Every row gives one point. The points of each table are mixes of a few directions, plus a little noise. Count the directions of each table, and those that both share. Where both have some left over, give the other angles between the two spaces (their principal angles), to ten degrees, smallest first.

First:
[[ 24.4   0.5   5.6]
 [ 10.5  -2.5   2.0]
 [-24.3   7.3  -3.8]
 [ -0.1 -35.0  -5.6]
 [-10.3  30.0   2.3]]
Second, 4 rows:
[[ -1.4  -2.1  -0.6]
 [  6.1  10.4   3.0]
 [ 16.0  26.4   7.8]
 [-20.7 -35.0 -10.1]]
Directions: first 2, second 1, shared 1

First, 8 rows:
[[ -4.2 -12.1 -35.3  10.1]
 [  4.7  14.0  40.4 -11.5]
 [ -0.7  -1.9  -5.1   1.5]
 [  3.3   9.4  27.4  -7.8]
 [  4.3  12.5  36.0 -10.2]
 [ -2.3  -6.7 -19.1   5.3]
 [ -3.8 -10.8 -30.9   9.0]
 [ -1.5  -4.7 -13.5   4.0]]
Second, 5 rows:
[[  6.3  17.9  51.4 -14.3]
 [ -4.4 -12.4 -35.6  10.2]
 [ -0.6  -1.7  -5.1   1.7]
 [ -1.1  -2.0  -6.5   1.6]
 [ -0.6  -1.9  -5.0   1.1]]
Directions: first 1, second 1, shared 1

First:
[[ 33.4  -9.8 -24.4 -10.2  24.7  17.7   6.4  14.1]
 [-11.1   0.5   2.3  -1.5  -2.4  -1.0   0.5  -5.9]
 [ 23.9  -4.6 -12.3  -2.9  12.5   8.3   2.1  11.2]
 [  6.7   4.1   7.9   9.0  -7.9  -7.3  -4.7   5.7]
 [-65.7  -4.2  -1.0 -22.2   0.7   6.7  10.4 -38.6]
 [ -9.2   6.4  14.5   9.5 -14.6 -11.4  -5.4  -2.2]
 [ 22.0   7.5  13.0  18.4 -13.0 -13.0  -9.4  15.8]]
Second, 9 rows:
[[  2.8   5.0  12.4  -6.7 -19.2  -4.6 -10.3  12.0]
 [ -1.4  -8.9 -15.6   4.8   7.5  -7.4   4.5  -5.4]
 [-40.7 -18.6   4.9 -23.1  10.8  27.2  13.7 -32.4]
 [ -5.8  48.5 -37.8  25.7  38.1 -17.3   9.0  -5.2]
 [  8.4 -13.4   6.4  14.2  -2.9  -5.6   0.7  -1.8]
 [ 16.8 -23.8   1.7  -5.8  -6.0   5.1  -1.5   7.3]
 [ -3.0  19.0  14.2  -9.4 -29.0 -13.1 -15.5  15.9]
 [ 11.4  -4.2   2.9 -17.3  -6.7  10.2  -4.2  12.2]
 [ 11.6  -1.0  10.1  17.9   8.9   6.1   3.3  -3.0]]
Directions: first 2, second 5, shared 2

First, 9 rows:
[[ -9.5  -3.3  22.7   5.1 -27.1   7.4 -10.6   1.5  -0.7]
 [ 14.9  -3.7 -19.4  -6.8  24.0   6.8  10.5 -14.5  -8.7]
 [ -1.9  35.9 -19.4 -35.3   8.7 -26.1  11.5   2.8   7.6]
 [-11.9  21.2 -11.1  -2.2   8.8 -32.5   3.4  27.5  21.4]
 [ 15.8 -13.1 -14.4   1.6  21.3  13.6   7.1 -15.8 -11.0]
 [ -9.9 -18.7  26.0  24.1 -23.7  11.8 -14.7   6.5   0.1]
 [  2.4  -6.1 -18.8  17.4  28.9 -13.6   5.6  17.1  11.4]
 [  2.2 -13.4  13.8   4.9 -14.2  19.3  -6.2 -12.3 -10.6]
 [ -3.3   1.3  19.6  -9.7 -27.3  13.6  -7.1 -12.7  -9.2]]
Second (7 x 9):
[[ 22.5 -23.7   8.9   8.0  -3.7  -3.2  -8.9 -37.1 -49.3]
 [-15.0  32.5  -2.7  -9.6   7.1   5.9  13.4  24.5  33.2]
 [  9.7 -21.2   1.8   6.2  -5.2  -3.7  -8.7 -16.0 -20.4]
 [  4.7 -25.6  -0.8   7.5  -6.6  -4.9 -11.0  -7.0 -10.0]
 [-11.3  29.6  -2.2  -9.1   6.9   6.0  12.4  18.1  24.8]
 [ -6.2  28.6   0.0  -8.0   7.1   6.2  12.2   9.4  12.8]
 [ -4.3 -21.1  -5.0   5.3  -7.9  -6.0 -10.5   8.2   9.9]]
Directions: first 3, second 2, shared 0; angles 40, 50

First:
[[-25.3  -7.9  -3.8   8.0   5.9  26.1   3.0 -21.4  36.2  -6.3 -18.7  18.7]
 [ 30.9   7.2  12.5 -12.5 -19.6 -24.3   2.7   4.0 -23.8   2.7   9.6 -13.6]
 [ -4.2  -1.1  -2.2   1.9   2.8   3.9  -0.5  -0.7   3.5   0.0  -1.2   2.3]
 [ 12.8   2.4   6.6  -5.9 -11.1  -8.8   2.6  -3.2  -4.9  -0.3   0.9  -3.5]
 [-11.7  -3.1  -2.8   3.5   4.3  11.3   0.6  -6.3  13.8  -2.2  -6.6   7.5]
 [-29.6  -3.9 -21.8  15.6  33.7  14.6 -11.2  22.8  -2.3   3.6   6.7   2.6]
 [-14.4  -1.1 -13.3   8.7  20.7   4.1  -7.2  17.7  -7.9   3.2   7.5  -1.6]
 [ -6.5   0.9 -10.0   5.2  16.0  -2.0  -7.1  20.3 -15.0   4.1  10.1  -6.1]
 [ -4.8   2.3 -13.7   6.2  20.4  -7.2 -10.3  30.4 -25.6   6.2  17.2 -11.1]
 [ 14.2  -3.1  27.0 -13.7 -41.8   9.0  19.6 -57.0  45.0 -12.2 -31.4  18.3]
 [ 38.8   8.1  19.5 -17.0 -30.9 -27.2   6.9  -5.9 -19.5   0.7   5.5 -12.5]]
Second:
[[ 11.1   3.7  -8.8  -0.9  -0.6  10.7 -25.7  13.5   0.0  -1.7  16.4 -12.0]
 [-28.3  -9.3  22.5   2.3   1.5 -27.1  65.3 -34.4   0.0   4.3 -41.7  30.4]
 [ 18.3   6.0 -14.5  -1.5  -1.0  17.5 -42.2  22.2   0.0  -2.8  26.9 -19.6]
 [ -7.7  -2.5   6.2   0.6   0.4  -7.4  17.9  -9.4   0.0   1.2 -11.4   8.3]
 [ -0.5  -0.2   0.4   0.1   0.0  -0.5   1.1  -0.6   0.0   0.1  -0.7   0.5]
 [ 13.3   4.4 -10.6  -1.1  -0.7  12.7 -30.7  16.1   0.0  -2.0  19.6 -14.3]
 [-17.0  -5.6  13.5   1.4   0.9 -16.3  39.3 -20.7   0.0   2.6 -25.1  18.3]
 [ -4.9  -1.6   3.9   0.4   0.3  -4.7  11.3  -6.0   0.0   0.7  -7.2   5.3]
 [ 15.8   5.2 -12.5  -1.3  -0.9  15.1 -36.4  19.2   0.0  -2.4  23.2 -16.9]]
Directions: first 2, second 1, shared 0; angles 60

First, 8 rows:
[[ -1.4  13.6  -6.9   9.8   9.9 -22.4   7.4  -0.7  26.2  34.5  -7.1 -24.4
  -10.2   5.8]
 [-17.0  -9.7 -15.1   6.1   4.8 -11.1  -7.9  -8.9   6.8  12.7   0.8 -16.4
   -6.8   1.2]
 [  9.2   5.1  23.3   2.1   3.9  10.3  15.2   6.0  -2.6   4.1  -2.8   8.9
   15.1  -8.5]
 [  3.6  13.1   2.9   6.4  10.9  -7.0  13.4   1.8   4.7  14.8 -10.6  -5.7
   -2.0   3.0]
 [ -2.8   5.2   6.2 -37.0 -14.9  -4.7   1.9  15.7  10.4   4.3  24.7   7.2
   20.4 -21.3]
 [  2.0 -25.4 -28.8  -1.5 -33.4   6.2 -49.4 -11.6   1.7 -38.6  19.5   1.0
  -28.0  20.1]
 [  1.7   7.5  -7.2   1.1  14.6  10.8  11.8  -1.2 -35.7 -28.3 -19.9  20.2
   -5.1   8.9]
 [  3.9  -9.4  25.1  12.3   4.4  18.9   7.9  -0.8 -11.2  -2.7  -3.6   9.4
   16.4  -9.1]]
Second, 9 rows:
[[  3.0  17.5 -18.9  -0.1 -10.4   1.9   5.0 -35.3 -11.0   5.1   3.2  13.7
    2.2   1.8]
 [ -4.2  11.1  -8.8   0.0 -10.2   3.4   6.5 -20.3 -11.3   6.2   6.6   5.2
   -2.1   2.5]
 [ -5.6   1.6   3.1   0.2  -4.5   2.0   3.0   0.5  -4.2   2.4   4.0  -2.6
   -4.0   1.3]
 [ 11.3   7.0 -15.9  -0.3   1.8  -2.4  -2.5 -21.3   1.3  -1.8  -5.8  12.7
    8.0  -1.6]
 [  9.6   2.8 -10.7   0.0   4.2  -2.6  -3.2 -11.6   4.6  -3.0  -6.1   8.0
    7.0  -1.7]
 [-27.4 -39.5  61.3   1.2  12.7   2.7  -2.8  94.9  13.4  -4.7   7.1 -44.8
  -19.8   0.2]
 [ 15.6   9.5 -21.4  -1.3   2.6  -4.0  -2.8 -27.4   2.1  -2.8  -7.3  16.2
   11.5  -1.7]
 [ -3.2 -16.7  18.2   0.8   9.7  -1.9  -4.2  34.2  10.6  -5.2  -2.4 -13.1
   -3.2  -1.2]
 [ -0.2   6.7  -6.7  -0.4  -4.6   1.4   2.9 -13.0  -5.4   2.7   2.5   4.8
    0.2   0.8]]
Directions: first 5, second 2, shared 0; angles 70, 80
